Every row gives one point. Each copy is the shape, with its points in the same order, stretched, turned, moved and blurred by noise. Say if it was mirrored as well.

Shape:
[[  6  -8]
 [ -4 -63]
 [ 20  40]
 [ 65  40]
 [-34 -25]
 [-10 -67]
 [ -5 -36]]
Copy 1:
[[ 18  10]
 [ 65  59]
 [-15 -24]
 [-19 -67]
 [ 33  55]
 [ 68  61]
 [ 51  36]]
Copy 1 is: mirrored
Copy 2:
[[  4 -11]
 [ 24 -76]
 [-23  45]
 [-73  38]
 [ 47 -25]
 [ 31 -78]
 [ 18 -41]]
Copy 2 is: mirrored

Shape (7 x 3):
[[ 32 -57 -25]
 [ 10 -28  11]
 [  1 -28 -18]
 [ 51 -35 -32]
 [  7  32  92]
 [-49 -11  45]
 [-77  39  24]]
Copy 1:
[[ 45 -27 -76]
 [ 17 -30 -15]
 [  4 -33 -49]
 [ 27  -8 -73]
 [ 12  29 103]
 [-18 -28  41]
 [-68  -8  59]]
Copy 1 is: only turned
Copy 2 (7 x 3):
[[ 38 -28   8]
 [ 13  -5  37]
 [ 20 -14 -11]
 [ 61  -2  11]
 [ -3  73  90]
 [-35   3  29]
 [-52  42  -4]]
Copy 2 is: only turned
Copy 3:
[[ 30 -51 -46]
 [ -5 -16 -44]
 [  0 -43 -20]
 [ 48 -27 -31]
 [-56  80 -54]
 [-75 -17 -34]
 [-79 -12  41]]
Copy 3 is: mirrored
Copy 4:
[[ 72 -22  58]
 [ 26   8  34]
 [ 48   6  22]
 [ 49 -53  58]
 [-72  59  43]
 [ -2  84   1]
 [-27  70 -47]]
Copy 4 is: mirrored

Shape:
[[-66 -50   4 -36]
 [-16  75   6 -68]
 [  4 -70  37  14]
 [-11   2 -21  11]
 [ 63 -47 -22   1]
 [ 34 -55 -87  14]
 [  6 -26 -25   5]
 [ 13  80  31 -81]
 [ 21 -41 -12 -24]]
Copy 1 (9 x 4):
[[-66 -64 -11 -43]
 [-65  60 -63 -30]
 [ 63 -38  -4 -11]
 [-21  29  18   1]
 [ 47 -27 -23  74]
 [-24 -36  25 107]
 [ -2  -9  15  41]
 [-19  70 -86 -29]
 [  9 -39 -37  33]]
Copy 1 is: only turned
Copy 2, 9 rows:
[[ 18 -57  18 -38]
 [-38 -17  84  59]
 [ 58  14 -17 -36]
 [ -4 -15 -24  30]
 [ 76   6 -27  57]
 [ 59 -49 -71  70]
 [ 25 -20 -23  30]
 [-26   9 104  80]
 [ 57 -22  -1  33]]
Copy 2 is: mirrored
Copy 3 (9 x 4):
[[-17 -69  28  52]
 [ 67  -3  45 -32]
 [-88 -24  -4  16]
 [  5  24   5  26]
 [-33  29 -68 -15]
 [ 12  40 -85  35]
 [ -9  15 -20  21]
 [ 51  -1  39 -69]
 [-18  -8 -33  -1]]
Copy 3 is: mirrored

Shape, 10 rows:
[[-18 -72  -4  46  15  -9]
 [  9 -41 -19  12  -7  35]
 [-46  42  50  22  22 -13]
 [-13  19  48  45 -30 -45]
 [ 29 -35  18 -20 -34   3]
 [ 45 -39  27  10  13 -10]
 [-36  21 121   8  -8  27]
 [  5  44   1  60 -15   9]
 [  8  45 -48  51  15  24]
 [ 73   1  -4 -65  -6 -13]]
Copy 1:
[[ 42 -86 -22  18   7 -46]
 [ 22 -29  -7  45 -21   5]
 [-54 -35  22 -31  63 -35]
 [  4 -40  56 -80  27 -38]
 [  7 -37  -4 -28 -25  45]
 [ 24 -48  -4 -25  35  26]
 [-81 -89  73 -31  55  40]
 [ 17  24  63   5  30 -32]
 [ 22  60  21  50  36 -46]
 [ -8  33 -53 -48   4  73]]
Copy 1 is: only turned
Copy 2 (10 x 6):
[[ 42   7 -20  56 -15 -41]
 [ 18 -43  -6  26 -30  14]
 [-24  55 -38   1  50  28]
 [-43  84 -49  -1  -7  13]
 [-29 -14   9 -11 -31   8]
 [ 13  19  33  -6 -17   1]
 [-85  64  14  37  56  44]
 [  0  42 -55  13 -21  50]
 [ 53   6 -51   8 -16  44]
 [-11 -26  31 -80 -21  24]]
Copy 2 is: only turned
Copy 3:
[[ -12  -30    0   41   72   18]
 [ -17   -8    6  -27   44   19]
 [ -14   65  -71   42    1   -6]
 [ -60   25    3   66  -28   19]
 [ -57  -19   18  -27   13  -28]
 [ -27  -52   -1   10    1  -11]
 [ -90   56 -116    7   -4  -22]
 [ -22   45   -7    5  -36   72]
 [  48   39    3  -19  -20   73]
 [ -14  -16   38  -44  -39  -74]]
Copy 3 is: mirrored
Copy 4 (10 x 6):
[[ 10  26  11  15  70 -25]
 [ 48  33 -31  10  29  -6]
 [-25  33  59 -58   4  -6]
 [-55  36  37  22 -13   4]
 [  8 -14 -25  33  -3  23]
 [ -5  24 -10  13  39  36]
 [  7  19  81 -16 -16  27]
 [ -7  95   6  -5  -2  -7]
 [  5  94 -31 -49  26 -28]
 [-12 -32 -61 -15 -16  44]]
Copy 4 is: mirrored

Shape (15 x 9):
[[-64  29 -52 -38 -11 -56 -25  20  25]
 [-31 -23 -58  49  37  58 -16  11  25]
 [  3  21  27  26  40 -49 -44  44  36]
 [ 19  15 -21 -28  70  -8  67  57  18]
 [ 37  41  19  25 -35  38 -12  28 -25]
 [  3 -42 -33   5  70 -17  -3 -27  24]
 [-21  31  32 -39  23 -23 -35  36 -29]
 [  8  13  48  -5 -25 -48 -30  24 -47]
 [ -8  13 -56   1  21  49  63 -11 -43]
 [-61 -11 -17  36  55 -39 -40  19  -5]
 [-50  25  58  22 -41  45   4 -55 -21]
 [ -4  43 -37  -2 -40 -24  13 -16 -22]
 [-63  25 -16   9 -44 -29  50   1 -37]
 [ -8  45  44  26  65  10 -28  -7 -34]
 [ -9  -6  40 -36  59 -42  43  20  58]]
Copy 1:
[[   0   65  -18  -31  -75  -89  -33   23  -82]
 [ -21   86   27   67  -24  -76   53   23   61]
 [   3   47  -29  -45  -64  -30  -78  -32   33]
 [  24   19   67  -82  -87   -5   42    3   35]
 [ -10  -26  -45   36   -7   37  -10  -39   10]
 [  31   61   48  -38   -1  -43   26   34   63]
 [   6   55    4  -41  -23   30  -69  -11  -59]
 [ -12  -17  -39  -30  -10   57  -88    7  -33]
 [   9    0   85   23   -6   -6   82    9   -2]
 [ -13   95   34    2  -38  -61  -63   20   10]
 [ -90  -15    3   44   54    7    0  -48  -66]
 [   1  -32  -13   -3  -18  -33   -5  -10  -48]
 [ -57  -40   25    2  -46  -31  -10   16  -73]
 [  14   48   49   -5   24   16  -53  -63    0]
 [ -23   23   37 -121  -62  -11    5   -5   12]]
Copy 1 is: only turned
Copy 2:
[[-23 -22 -36 -83  52 -16  16  27 -16]
 [ 36  54  23  -3  70  12 -55   4  28]
 [-45  -6 -51 -14  44  26 -68   5  21]
 [-59  39  56 -11 -20 -11 -65  31  -3]
 [ 36 -43  30  -3 -26 -16 -72  33  -5]
 [-10  77 -41  12  42  24 -30  17  22]
 [-36   0 -30 -29   1  -2 -49 -13 -44]
 [  4 -37 -40   7 -21 -20 -28  13 -35]
 [ 27  49  77   7 -26 -40 -37  14   3]
 [-21  31 -54  -9  71  -2 -33 -21  11]
 [ 53  -6 -15 -12 -36   7   7 -51  16]
 [ 33 -26  -7 -43 -11 -46   8  45   3]
 [ 14 -34  11 -19 -21 -54  49  11  12]
 [-10  39 -34  -2  -9  -3 -93 -38  17]
 [-69  34 -26  -9 -13  44 -10  -3  14]]
Copy 2 is: mirrored

Shape:
[[ 45  21  -3  34 -30 -32 -23 -48 -37 -38 -10]
 [ 32 -26  -4  52   5 -56 -19 -46 -20 -14  54]
 [  8  19 -17 -10   9 -20   1   1  44   5  12]
 [-17   9   6 -47   2 -64   8 -48 -58 -25   5]
 [-23  55  32 -24  -4  -4 -44  37  10 -21  26]
 [-45 -40   3  47  20  27 -12 -37  -9 -49 -38]
 [-21  32  28 -25  22 -11 -51  50  24 -48 -26]
 [-32 -20 -49  23   9  27 -78  35 -27  54  28]
 [ 12   3  -6  12   4  22 -11 -47  37   0  44]
 [ 28 -21 -16   3 -35  -2 -39  44 -18 -38   8]
 [  4  39   9  -4  51 -44  -7  32  20  17  36]
 [ 30 -14 -15  42  12  34  -1  -1 -53 -41 -38]
 [  8 -28  21 -28  31  25 -32 -42 -46 -28 -25]
 [ -5  22  13 -47 -14 -57 -10  27 -22  45 -14]
 [  5  10 -62  19  55 -40 -90  45   9  -9 -29]
 [ 28  57 -35  12  33  37   5  40  13 -51  50]
 [-58  10 -20 -39  60 -19 -39  30  43  49   8]]
Copy 1, 17 rows:
[[ 13  60 -22  35 -23 -10  50 -15 -31  20   3]
 [ 31  61 -28 -15 -38  12  16 -46 -46  24 -72]
 [-11 -14 -36 -20  -2   4 -42  22   5   2  12]
 [ 24 -17  21 -21 -12 -37  28  10 -87  46  35]
 [  2 -55 -14 -23  -4  52  37  73 -21 -23  23]
 [-34  24  55  12  43 -35  53 -36  27   8 -69]
 [-48 -72 -29 -28  19   1  56  38   3 -25  35]
 [ 19  -5  10  -1  98  62 -34  -2 -34 -43 -56]
 [ 37  33   4 -14 -13  28 -18  -1  35  -5 -21]
 [  7 -35 -54  10  27  22  31 -13 -16  31 -19]
 [  3 -17 -41 -37 -32   1 -22  46 -33 -35 -17]
 [  8  38   4  46  28 -69  53 -25  13   7 -59]
 [ 36 -10  49  -1  23 -61  65 -42  -5  -6   5]
 [  3 -63  -6   6   2 -10 -43  31 -84  -5  48]
 [-65   5 -77 -33  75  -4  13 -15 -26 -45   0]
 [ 25  14 -62 -16  -6   5  23  72  49   3 -36]
 [-28 -57   2 -57  57  15 -65  31 -22 -48  15]]
Copy 1 is: mirrored
Copy 2, 17 rows:
[[  32   20  -71   20   59   -6  -52   54  -66   20   46]
 [  64   32  -49   41  -20  -14   56   83  -27    7   43]
 [   0   36    7   14   -2  -25    4    5   36   15  -11]
 [ -25   43  -26   82   19   25   -6   -6  -48   57   36]
 [ -17    9  -39   29  -30  -14  -25  -60   -6  -66    7]
 [ -46  -59   -2   15   60   47   47   83  -60  -19   26]
 [ -39  -22  -18   58    0  -29  -26  -58  -19  -41  -40]
 [ -25   48   55  -15  -76   49   -2   69  -37 -106   -8]
 [  20   39   10  -11    3   -7   30   56   36  -20   50]
 [ -23   32  -24  -14  -32  -55  -44   15  -62  -34    0]
 [  40   12   -4   51  -44   -7    5  -21   39   11  -33]
 [  12  -50    2  -37   50   -3  -55   74  -75   15   28]
 [ -16  -21   51   36   29    8  -13   36  -83    0   23]
 [ -18   75   11   31  -14   18  -36  -59  -32    3  -51]
 [ -27    2   19   83  -15    2  -33   54  -12  -39  -81]
 [  23  -25  -24  -28  -42  -52  -48    8   50    7   59]
 [ -50   41   69   63  -45   39   33  -14   53  -44  -62]]
Copy 2 is: mirrored
Copy 3 (17 x 11):
[[  30  -16  -47   26  -18   27  -27   62  -18  -31  -18]
 [  61   34  -10   21   23   43  -32   27  -38  -36  -12]
 [  16   11   -5  -21  -26   -9   27   14    5    0   48]
 [  70  -39   27   33  -46  -50  -30   27  -59    4  -17]
 [ -31   -4   29  -83  -23  -13   23   52  -29   30   14]
 [ -19  -12  -38   -8   53    5   18   -7  -84   44  -23]
 [ -74    2   31  -54  -32  -32   36   36  -71   33   39]
 [  -7  -29   13  -70   31   63  -42  -57  -46  -11    4]
 [  36   35  -42  -53    8   30   26    6   16   -3    2]
 [ -26  -22    6  -11   -4  -26  -14   32  -25  -54   -5]
 [  -1   15   49  -17  -44   20   36   11  -20    9   51]
 [ -31  -37  -30   38  -10   26   20   13  -44  -26  -30]
 [  -9    2  -21  -12  -23   -9  -14  -19  -70   28  -42]
 [  28  -49   68   13  -48  -39  -39    5   18   19   11]
 [ -65    4   -2  -29  -38   35  -27  -18 -121  -24   82]
 [ -20    1  -22  -51  -50   16   90   34  -44  -71   27]
 [  -9   -1   29  -63  -20  -10   10  -52  -53   46   69]]
Copy 3 is: mirrored
Copy 4:
[[  24   17   21  -13  -32  -42  -48    6   -9   63  -39]
 [   1    2  -15  -44   13  -22   -4   10   55   79  -70]
 [  21   29  -15  -55    2    8    3   22   10   14   -4]
 [  16  -13   71   -2  -16  -38   11   66   41   59   29]
 [  49  -20   37  -66    5   13  -38  -38   35   10   21]
 [  18  -23  -44   57   25  -25  -18  -33  -47   25   34]
 [  74  -19    2  -45   32    0  -72   -1    0   20   43]
 [  10  -73   22    6   52   78  -20  -35   21  -18  -81]
 [  26   21  -33  -26  -23   -3   38  -34   13   21  -27]
 [  40    8   -7   15   10   16  -96   -3   40   25  -22]
 [  34   24   18 -105   55   21    9   12   37   34  -19]
 [  45   46   -5   54   33    5  -57  -29  -46   34  -14]
 [  80   -2   22   56   17  -37    0    3  -10   31    4]
 [  13   -3   78  -52   19  -21  -11   56   42  -17   -9]
 [  56  -53  -15  -50   68   63  -80   45  -26   57  -56]
 [  57   71  -19  -40   19   85  -38  -61   -1   56   -3]
 [  27  -51    9  -62   59   43   37   31   16  -15    3]]
Copy 4 is: only turned
